Each row of a before or after table is a point. The points were changed in one or more steps. Then noise was added and the rows were shuffled. The steps act on how far a point lies along the listed directions, d1 being the first. Name the steps. A step turns or swaps two directions, mirrors them in a line or flattens them onto one, adds a multiple of one to another, or multiplies one. Angles are multiples of 10 degrees, from the lower direction toward the higher: turns from -170 to 170, lines from 10 to 170 but not 90. Use the fewest steps. Two steps may share a direction if one is a turn and the other turns, adds or multiplies; they go together, in the order done. Otherwise the lowest direction goes first.

Directions:
(1): [-0.14,  0.45, -0.02]
(2): [ 0.45,  0.14, -0.02]
(3): [0.01, 0.02, 0.47]
Before (8 x 3):
array([[-0.31,  0.16,  0.12],
       [ 0.41,  0.52,  0.14],
       [ 0.03, -0.26,  0.19],
       [-0.13, -0.25, -0.17],
       [-0.05,  0.11, -0.46],
       [-0.13, -0.44, -0.17],
       [-0.02,  0.27, -0.22],
       [-0.50,  0.24, -0.28]])
After (8 x 3):
array([[ 0.43,  0.37, -0.35],
       [-0.09,  0.11,  0.28],
       [ 0.14, -0.42, -0.20],
       [-0.15, -0.29,  0.37],
       [-0.30,  0.06, -0.21],
       [-0.10, -0.26,  0.18],
       [ 0.10, -0.16, -0.30],
       [-0.33, -0.35, -0.42]])
Steps: turn d1 and d3 by -80 degrees

Directions:
(1): [ 0.31,  0.02, -0.31,  0.45,  0.23,  0.05, -0.37,  0.01]
(2): [ 0.03,  0.17,  0.10, -0.38,  0.07,  0.02, -0.45,  0.45]
(3): [ 0.24,  0.44, -0.23, -0.30, -0.10, -0.14, -0.04, -0.41]
Before (10 x 8):
array([[-0.09, -0.11,  0.19,  0.23,  0.23,  0.20, -0.28,  0.66],
       [ 0.02,  0.09, -0.14, -0.19, -0.13, -0.01,  0.27, -0.26],
       [ 0.58,  0.31, -0.24, -0.36, -0.07, -0.21, -0.55, -0.07],
       [ 0.31,  0.57, -0.49, -0.26,  0.16, -0.01, -0.56,  0.19],
       [ 0.14, -0.01, -0.03, -0.05,  0.18, -0.06, -0.40,  0.15],
       [ 0.25,  0.27, -0.35, -0.09, -0.24, -0.02,  0.14, -0.46],
       [-0.14, -0.15,  0.37,  0.05,  0.09,  0.04,  0.17,  0.33],
       [ 0.00,  0.07, -0.01,  0.06,  0.28,  0.35, -0.67,  0.50],
       [-0.06, -0.18,  0.04,  0.18,  0.24,  0.07, -0.35,  0.29],
       [-0.14,  0.04,  0.33, -0.39,  0.11,  0.05, -0.18,  0.49]])
After (10 x 8):
array([[-0.30,  0.07,  0.31, -0.41,  0.09,  0.33, -0.43,  0.55],
       [ 0.38,  0.29, -0.41, -0.04, -0.16,  0.04, -0.06, -0.36],
       [-0.28, -0.12,  0.40, -0.01,  0.08,  0.20, -0.10,  0.68],
       [ 0.02,  0.57, -0.20, -0.73, -0.04, -0.06, -0.30,  0.30],
       [ 0.37,  0.34,  0.00, -0.74, -0.23, -0.24, -0.33, -0.02],
       [-0.10, -0.20,  0.37,  0.17,  0.10,  0.02,  0.26,  0.22],
       [-0.33, -0.04,  0.44, -0.42, -0.01,  0.02,  0.28,  0.24],
       [ 0.13,  0.12, -0.27, -0.04, -0.06,  0.01,  0.19, -0.31],
       [-0.03,  0.00,  0.10, -0.28,  0.07, -0.05, -0.29,  0.20],
       [-0.21, -0.14,  0.19, -0.08,  0.16,  0.05, -0.29,  0.37]])
Steps: turn d1 and d2 by 50 degrees

Directions:
(1): [ 0.25,  0.22,  0.04,  0.19, -0.30,  0.07, -0.30, -0.31, -0.14, -0.14,
 -0.54,  0.36]
(2): [ 0.33,  0.33,  0.21,  0.46,  0.20, -0.21,  0.13,  0.11, -0.38,  0.35,
  0.22,  0.04]
(3): [ 0.01, -0.62,  0.24,  0.17, -0.27, -0.25, -0.16,  0.31, -0.10,  0.24,
 -0.28, -0.16]
(4): [-0.36,  0.37, -0.06,  0.15, -0.19,  0.00, -0.41,  0.52,  0.25,  0.11,
  0.09,  0.18]
(5): [ 0.01, -0.12, -0.46,  0.47, -0.12,  0.14, -0.26, -0.36,  0.12,  0.16,
  0.21, -0.36]
(6): [-0.21,  0.15, -0.03, -0.42,  0.20, -0.23, -0.29, -0.30, -0.10,  0.58,
 -0.16, -0.08]
Before (13 x 12):
array([[ 0.09, -0.11, -0.03,  0.37, -0.24,  0.09, -0.12, -0.02,  0.03,
        -0.17, -0.13,  0.12],
       [-0.15,  0.48, -0.21, -0.03,  0.26, -0.19, -0.27, -0.17, -0.19,
         0.65,  0.09, -0.03],
       [ 0.02, -0.28,  0.01,  0.16, -0.07,  0.18, -0.02, -0.01, -0.04,
        -0.12, -0.05,  0.07],
       [-0.02,  0.39, -0.20,  0.20, -0.03,  0.07, -0.27, -0.06,  0.09,
         0.14,  0.15,  0.04],
       [-0.15, -0.19, -0.03, -0.07, -0.37,  0.01, -0.25, -0.05,  0.17,
        -0.15, -0.28,  0.04],
       [-0.23,  0.22, -0.05, -0.21,  0.35, -0.01, -0.17,  0.03, -0.06,
         0.41,  0.37, -0.18],
       [-0.24, -0.21, -0.10,  0.19, -0.16,  0.18, -0.17,  0.20,  0.30,
        -0.20,  0.19, -0.06],
       [ 0.10,  0.07, -0.09, -0.05, -0.08,  0.16,  0.07, -0.06,  0.19,
        -0.28, -0.13,  0.12],
       [-0.02, -0.35, -0.17, -0.04, -0.36,  0.27, -0.09, -0.31,  0.24,
        -0.35, -0.26, -0.12],
       [-0.37,  0.61, -0.08, -0.45,  0.21, -0.10, -0.30, -0.02,  0.02,
         0.39,  0.04,  0.01],
       [-0.11, -0.02, -0.14,  0.14, -0.24,  0.11, -0.04, -0.04,  0.01,
        -0.22, -0.16,  0.06],
       [-0.12,  0.24, -0.24,  0.12,  0.13,  0.05, -0.34,  0.01,  0.07,
         0.28,  0.22, -0.14],
       [-0.10,  0.38, -0.13,  0.18,  0.10,  0.08, -0.17, -0.29,  0.13,
         0.11,  0.19, -0.22]])
After (13 x 12):
array([[-0.25, -0.43, -0.17, -0.32, -0.09,  0.20,  0.08, -0.18,  0.30,
        -0.13,  0.02, -0.35],
       [-0.19, -0.13, -0.22,  0.15, -0.14,  0.15,  0.11,  0.07,  0.13,
        -0.29,  0.09, -0.14],
       [-0.26,  0.32,  0.07, -0.33,  0.37, -0.19, -0.21,  0.25, -0.04,
         0.48,  0.16, -0.03],
       [-0.31,  0.10,  0.23, -0.08,  0.17, -0.26, -0.13,  0.27,  0.09,
         0.43,  0.12, -0.24],
       [-0.19, -0.04,  0.02, -0.06, -0.02,  0.30,  0.17,  0.26,  0.30,
        -0.61,  0.26,  0.16],
       [ 0.04, -0.31, -0.05,  0.17, -0.01,  0.31,  0.21,  0.06,  0.07,
        -0.34,  0.19,  0.03],
       [ 0.07, -0.23, -0.17,  0.43, -0.10,  0.31,  0.30,  0.16,  0.28,
        -0.54,  0.36, -0.06],
       [ 0.01, -0.25, -0.14,  0.18, -0.25,  0.16, -0.05,  0.15,  0.28,
        -0.21, -0.04, -0.08],
       [-0.29,  0.02, -0.26, -0.36,  0.02,  0.07, -0.13, -0.42,  0.18,
         0.07,  0.07, -0.20],
       [-0.19,  0.20, -0.03,  0.01,  0.08, -0.10, -0.14,  0.31,  0.11,
         0.27,  0.31, -0.06],
       [-0.33,  0.58,  0.01, -0.45,  0.51, -0.62, -0.47, -0.16, -0.39,
         1.42, -0.05, -0.06],
       [-0.57,  0.77, -0.01, -0.74,  0.33, -0.60, -0.92, -0.34, -0.27,
         1.41, -0.36, -0.05],
       [-0.26,  0.42,  0.30, -0.57,  0.38, -0.35, -0.44, -0.01, -0.37,
         0.84, -0.18,  0.13]])
Steps: turn d1 and d5 by 100 degrees; turn d2 and d6 by -20 degrees; multiply d6 by 3; mirror d3 and d4 in the line at 110 degrees

Directions:
(1): [-0.06, -0.16, -0.13, -0.51, -0.25,  0.38,  0.38, -0.08,  0.12,  0.53,
  0.10, -0.17, -0.37, -0.15,  0.20, -0.38,  0.05,  0.03]
(2): [-0.23, -0.34,  0.01, -0.10,  0.06, -0.36,  0.05,  0.50,  0.10, -0.14,
  0.00, -0.45, -0.13,  0.01, -0.62, -0.32, -0.17,  0.07]
(3): [-0.47, -0.21,  0.00,  0.03, -0.31, -0.26,  0.00,  0.19,  0.22,  0.26,
 -0.06,  0.02,  0.11, -0.07,  0.40,  0.51, -0.54,  0.14]
(4): [-0.14, -0.01, -0.64, -0.08, -0.10, -0.06, -0.11,  0.15,  0.29, -0.24,
  0.19,  0.57,  0.13, -0.17, -0.03, -0.24,  0.18,  0.47]
(5): [ 0.26, -0.39, -0.01,  0.18, -0.17,  0.22,  0.14,  0.29,  0.19, -0.28,
  0.58,  0.18, -0.16,  0.41,  0.15,  0.05, -0.13, -0.43]
Before (10 x 18):
array([[-0.11,  0.00,  0.35,  0.13,  0.03, -0.26, -0.09,  0.25,  0.08,
         0.18, -0.19, -0.15,  0.11,  0.14,  0.11,  0.25, -0.21,  0.00],
       [ 0.17,  0.62,  0.00,  0.20,  0.51,  0.05, -0.32, -0.52, -0.23,
        -0.51, -0.40,  0.22,  0.25, -0.13, -0.02,  0.24,  0.43,  0.19],
       [-0.28, -0.45, -0.16, -0.06, -0.22, -0.05,  0.13,  0.44,  0.30,
         0.12,  0.17,  0.09,  0.06,  0.15,  0.10,  0.26, -0.29, -0.16],
       [ 0.38,  0.16, -0.37,  0.18, -0.04,  0.21, -0.15,  0.01,  0.16,
        -0.64,  0.27,  0.61,  0.20,  0.11,  0.04, -0.03,  0.05, -0.14],
       [ 0.28,  0.52, -0.10,  0.10,  0.20,  0.26, -0.18, -0.34, -0.02,
         0.04,  0.08,  0.14,  0.07, -0.09,  0.04, -0.14,  0.15,  0.20],
       [ 0.37, -0.09,  0.68,  0.49,  0.23, -0.21, -0.18,  0.24, -0.34,
        -0.50, -0.15, -0.47, -0.03,  0.21, -0.74, -0.13, -0.04, -0.40],
       [-0.44, -0.28,  0.23, -0.04,  0.09, -0.64, -0.05,  0.08, -0.01,
         0.41, -0.30, -0.61,  0.12, -0.11, -0.22,  0.23, -0.56,  0.15],
       [ 0.17,  0.21,  0.06,  0.29,  0.15, -0.23, -0.25, -0.17, -0.20,
        -0.36, -0.22,  0.06,  0.19,  0.13, -0.03,  0.29,  0.11, -0.07],
       [ 0.27,  0.23,  0.37,  0.04, -0.05,  0.12, -0.11, -0.22, -0.15,
         0.25, -0.06, -0.26,  0.06,  0.18,  0.25,  0.47,  0.13, -0.41],
       [-0.07, -0.30, -0.29, -0.23,  0.02, -0.22,  0.11,  0.47,  0.13,
        -0.23,  0.05, -0.19, -0.02,  0.04, -0.48, -0.50,  0.09, -0.06]])
After (10 x 18):
array([[ 0.10,  0.21,  0.09,  0.39,  0.14, -0.33, -0.32, -0.14, -0.19,
        -0.39, -0.24,  0.11,  0.28,  0.15,  0.03,  0.47,  0.00, -0.05],
       [ 0.33, -0.11, -0.20, -0.18,  0.12,  0.14,  0.13,  0.17, -0.03,
        -0.28,  0.15, -0.08, -0.08,  0.16, -0.36, -0.58,  0.40, -0.30],
       [ 0.19,  0.35,  0.44,  0.51,  0.32,  0.06, -0.25, -0.39, -0.20,
        -0.46, -0.20,  0.09,  0.24,  0.23,  0.42,  0.87, -0.08, -0.34],
       [ 0.25,  0.11, -0.33,  0.28, -0.15,  0.11, -0.19,  0.04,  0.20,
        -0.60,  0.25,  0.67,  0.29,  0.12,  0.25,  0.27, -0.16, -0.15],
       [ 0.31,  0.56,  0.16,  0.43,  0.40, -0.22, -0.51, -0.25, -0.41,
        -0.57, -0.48,  0.19,  0.36, -0.24, -0.66, -0.23,  0.48,  0.29],
       [-0.15, -0.24,  0.27, -0.07,  0.32, -0.55, -0.03,  0.10, -0.16,
         0.16, -0.24, -0.76, -0.01, -0.03, -0.69, -0.22, -0.23,  0.03],
       [-0.20,  0.37, -0.07, -0.14, -0.09, -0.22, -0.28, -0.19,  0.00,
         0.34, -0.36, -0.06,  0.27, -0.23,  0.15,  0.40,  0.13,  0.27],
       [ 0.23,  0.32,  0.16,  0.23,  0.02,  0.28, -0.09, -0.26,  0.05,
         0.15,  0.19,  0.06,  0.03,  0.10,  0.38,  0.26, -0.19, -0.10],
       [-0.14,  0.06,  0.22,  0.07,  0.15, -0.39, -0.17,  0.30,  0.07,
         0.06, -0.27, -0.17,  0.14,  0.05, -0.20,  0.00, -0.06,  0.19],
       [-0.31, -0.38, -0.36, -0.22, -0.06, -0.15,  0.08,  0.51,  0.28,
         0.01,  0.06,  0.03,  0.05, -0.01, -0.33, -0.16, -0.04,  0.10]])
Steps: multiply d1 by 1.3; turn d2 and d3 by -50 degrees; swap d4 and d5

Directions:
(1): [ 0.11, -0.52, -0.46,  0.08, -0.37, -0.36, -0.20, -0.07,  0.05,  0.16,
  0.08, -0.56, -0.33,  0.13, -0.02,  0.14, -0.48,  0.20,  0.20, -0.12,
  0.01,  0.30,  0.49,  0.28,  0.29, -0.03, -0.25,  0.25,  0.32,  0.08,
  0.07, -0.16]
(2): [-0.10, -0.23,  0.05,  0.22,  0.57, -0.65, -0.23,  0.17,  0.18,  0.25,
 -0.26,  0.21, -0.18, -0.21, -0.17, -0.44, -0.21, -0.32, -0.50,  0.05,
  0.14,  0.41, -0.09,  0.13,  0.00,  0.03,  0.15, -0.32,  0.05, -0.39,
  0.10, -0.19]
(3): [ 0.16,  0.00, -0.26,  0.06,  0.13,  0.12, -0.03,  0.12, -0.35, -0.68,
 -0.04,  0.03, -0.55,  0.18, -0.07, -0.73,  0.08,  0.45,  0.17, -0.01,
  0.06, -0.11,  0.14,  0.33, -0.17,  0.01,  0.43, -0.10, -0.09,  0.05,
  0.33,  0.24]
(4): [ 0.11,  0.07,  0.10,  0.16, -0.01, -0.22,  0.05, -0.15,  0.10, -0.41,
  0.09,  0.14,  0.27,  0.05, -0.21, -0.07,  0.47, -0.15,  0.47, -0.22,
  0.22, -0.14,  0.31,  0.01,  0.26,  0.19, -0.30,  0.27,  0.08, -0.94,
  0.20, -0.23]
(5): [ 0.07, -0.46, -0.34,  0.17,  0.18, -0.29,  0.08,  0.18, -0.10, -0.24,
  0.21,  0.05,  0.25,  0.00,  0.32,  0.06, -0.23,  0.33,  0.10,  0.49,
 -0.18,  0.01, -0.25, -0.28, -0.22,  0.57, -0.39, -0.02, -0.49, -0.24,
 -0.28,  0.29]
(6): [-0.27,  0.27, -0.07, -0.03,  0.25, -0.14, -0.38,  0.06,  0.18,  0.26,
  0.27,  0.06,  0.21,  0.17,  0.52,  0.26,  0.19,  0.32,  0.41,  0.04,
 -0.47,  0.37,  0.05,  0.09,  0.41, -0.10,  0.57, -0.18, -0.03, -0.18,
  0.33,  0.23]
Before (11 x 32):
array([[ 0.14,  0.06, -0.28,  0.04,  0.04, -0.12, -0.01, -0.03, -0.05,
        -0.63,  0.18,  0.18,  0.12,  0.09,  0.12, -0.01,  0.42,  0.25,
         0.71, -0.08, -0.03,  0.10,  0.10,  0.03,  0.23,  0.10, -0.02,
         0.14,  0.04, -0.51,  0.27,  0.01],
       [ 0.17,  0.09,  0.00, -0.43, -0.75,  0.86,  0.41, -0.19, -0.14,
         0.11, -0.09, -0.32, -0.03, -0.04, -0.15,  0.46, -0.10, -0.02,
         0.15,  0.25, -0.05, -0.62, -0.21, -0.16, -0.11, -0.04, -0.23,
         0.29,  0.11,  0.90, -0.42,  0.02],
       [ 0.05,  0.18,  0.02,  0.12,  0.29,  0.01,  0.15,  0.24, -0.22,
        -0.40, -0.05,  0.41, -0.16,  0.14,  0.12, -0.41,  0.22,  0.23,
         0.01,  0.15,  0.03, -0.09,  0.00,  0.00, -0.16,  0.09,  0.24,
        -0.08, -0.32, -0.27,  0.05,  0.25],
       [ 0.01, -0.08, -0.52,  0.30,  0.19, -0.48, -0.16, -0.03,  0.04,
         0.06,  0.08, -0.06,  0.09,  0.32,  0.26,  0.11, -0.01,  0.15,
         0.27,  0.23, -0.20,  0.12,  0.13, -0.01,  0.26,  0.26, -0.03,
         0.00, -0.09, -0.33, -0.30,  0.14],
       [ 0.15,  0.48,  0.30, -0.33, -0.33,  0.70, -0.05, -0.10,  0.09,
         0.27,  0.06,  0.14,  0.20, -0.11,  0.12,  0.55,  0.08, -0.07,
         0.17, -0.17, -0.31, -0.01, -0.26, -0.31, -0.15, -0.16,  0.11,
         0.06, -0.01,  0.59, -0.21,  0.19],
       [ 0.03, -0.28, -0.21, -0.36, -0.34,  0.30,  0.00, -0.08, -0.09,
         0.34, -0.01, -0.47, -0.04,  0.21,  0.07,  0.41, -0.37,  0.08,
        -0.11,  0.00, -0.21,  0.14,  0.04,  0.02,  0.25, -0.20, -0.09,
         0.23,  0.08,  0.72, -0.09, -0.07],
       [-0.08,  0.41, -0.13, -0.44, -0.37,  0.73,  0.13,  0.01, -0.17,
         0.10,  0.07, -0.46, -0.27,  0.17,  0.14,  0.33, -0.19,  0.31,
         0.22, -0.29, -0.32, -0.13,  0.08,  0.15,  0.26, -0.47,  0.35,
         0.16, -0.03,  1.00,  0.05,  0.31],
       [ 0.20, -0.06, -0.19,  0.45,  0.60, -0.61, -0.27,  0.18, -0.11,
        -0.54, -0.15,  0.39, -0.14,  0.09, -0.17, -0.90,  0.33,  0.05,
         0.28,  0.04,  0.13,  0.06,  0.27,  0.44,  0.06,  0.09,  0.16,
        -0.14, -0.10, -0.92,  0.46, -0.07],
       [-0.26,  0.07, -0.27,  0.20,  0.40, -0.32, -0.05,  0.18,  0.10,
        -0.46,  0.28,  0.14,  0.25,  0.11,  0.19, -0.29,  0.18,  0.35,
         0.35,  0.21, -0.31,  0.26,  0.07,  0.08,  0.14,  0.40,  0.37,
        -0.08, -0.25, -0.52,  0.44,  0.34],
       [-0.08,  0.19,  0.23, -0.35, -0.36,  0.14, -0.01, -0.27,  0.41,
         0.79,  0.01, -0.23,  0.11, -0.17,  0.12,  0.58, -0.08, -0.25,
        -0.03, -0.26, -0.09, -0.01,  0.02,  0.17,  0.10, -0.27,  0.22,
         0.20,  0.00,  0.74,  0.03, -0.12],
       [ 0.05, -0.06, -0.41,  0.15,  0.62, -0.24,  0.09,  0.18, -0.19,
        -0.60,  0.30,  0.31, -0.15, -0.04,  0.10, -0.68,  0.02,  0.54,
         0.03,  0.30,  0.12, -0.02, -0.29, -0.06, -0.32,  0.38,  0.33,
        -0.29, -0.53, -0.49,  0.09,  0.31]])
After (11 x 32):
array([[-0.34,  0.27, -0.21,  0.03, -0.01, -0.02,  0.01,  0.00,  0.16,
        -0.08,  0.52, -0.13,  0.58,  0.20,  0.50,  0.45,  0.08,  0.43,
         0.51,  0.21, -0.52,  0.21,  0.04, -0.05,  0.34,  0.30,  0.26,
         0.07, -0.15, -0.18,  0.25,  0.36],
       [-0.06, -0.24,  0.09, -0.07,  0.61, -0.25, -0.11,  0.13,  0.06,
         0.15, -0.31,  0.22,  0.01, -0.09, -0.24, -0.43, -0.03, -0.39,
        -0.58,  0.06,  0.12,  0.27, -0.21, -0.01,  0.14,  0.00,  0.17,
        -0.21, -0.13, -0.29,  0.15, -0.21],
       [ 0.09,  0.44,  0.05, -0.07, -0.30,  0.63,  0.20, -0.17, -0.25,
        -0.17,  0.21,  0.14,  0.44,  0.28,  0.27,  0.41,  0.46,  0.22,
         0.63,  0.04, -0.27, -0.50, -0.03, -0.08,  0.07, -0.20, -0.11,
         0.23, -0.14,  0.17,  0.01,  0.25],
       [-0.12,  0.19, -0.25,  0.28,  0.32, -0.19, -0.05, -0.03,  0.04,
         0.02,  0.11,  0.13,  0.35,  0.33,  0.35,  0.22,  0.33,  0.10,
         0.26,  0.31, -0.29, -0.12, -0.12, -0.18,  0.19,  0.28,  0.09,
        -0.11, -0.27, -0.34, -0.30,  0.31],
       [ 0.13, -0.65, -0.14,  0.15,  0.18, -0.66, -0.06,  0.02,  0.13,
         0.17, -0.59, -0.17, -0.48, -0.32, -0.73, -0.57, -0.45, -0.56,
        -0.41,  0.14,  0.46,  0.15,  0.10,  0.36,  0.04,  0.21, -0.30,
        -0.06,  0.34, -0.36, -0.11, -0.56],
       [-0.19,  0.07,  0.03,  0.07,  0.60, -0.66, -0.32,  0.26,  0.26,
         0.40, -0.39, -0.01, -0.44, -0.10, -0.31, -0.38, -0.31, -0.38,
        -0.36, -0.31,  0.06,  0.56,  0.11,  0.40,  0.50, -0.33,  0.39,
        -0.23,  0.14, -0.33,  0.39, -0.20],
       [ 0.08,  0.17, -0.15,  0.00, -0.04, -0.11, -0.08, -0.10,  0.10,
        -0.37,  0.24,  0.15,  0.23,  0.10,  0.19,  0.29,  0.42,  0.12,
         0.72, -0.14, -0.09,  0.14,  0.10, -0.09,  0.37,  0.07, -0.10,
         0.15,  0.10, -0.41,  0.20, -0.03],
       [ 0.01, -0.08, -0.49, -0.13, -0.07,  0.03,  0.19, -0.08,  0.02,
         0.10,  0.50, -0.16,  0.18,  0.03,  0.31,  0.41, -0.23,  0.51,
         0.26,  0.20, -0.13,  0.01, -0.08, -0.27, -0.08,  0.14, -0.16,
         0.05, -0.26,  0.09, -0.25,  0.22],
       [-0.06,  0.07,  0.14, -0.05,  0.25, -0.40, -0.24, -0.03,  0.37,
         0.40, -0.20,  0.08, -0.20, -0.17, -0.06, -0.24, -0.02, -0.23,
        -0.19, -0.23,  0.05,  0.18,  0.10,  0.41,  0.04, -0.18,  0.60,
        -0.08, -0.17,  0.10,  0.34, -0.10],
       [ 0.01, -0.03, -0.18,  0.00, -0.23,  0.07,  0.05,  0.08, -0.11,
         0.10,  0.10, -0.06, -0.11,  0.26,  0.21,  0.23, -0.10,  0.27,
         0.20,  0.04, -0.17,  0.03,  0.28,  0.00,  0.10,  0.00, -0.11,
         0.22, -0.04,  0.14, -0.15,  0.11],
       [ 0.25, -0.31, -0.17,  0.08,  0.01, -0.40, -0.52, -0.03,  0.20,
         0.31, -0.15, -0.05, -0.40, -0.14, -0.10, -0.06, -0.45, -0.02,
         0.04, -0.27, -0.10,  0.72,  0.24,  0.16,  0.15, -0.04,  0.12,
         0.01,  0.24, -0.09,  0.11, -0.20]])
Steps: turn d1 and d2 by 150 degrees; turn d2 and d4 by 40 degrees; flatten d3 and d5 onto the line at 100 degrees; multiply d6 by 1.3
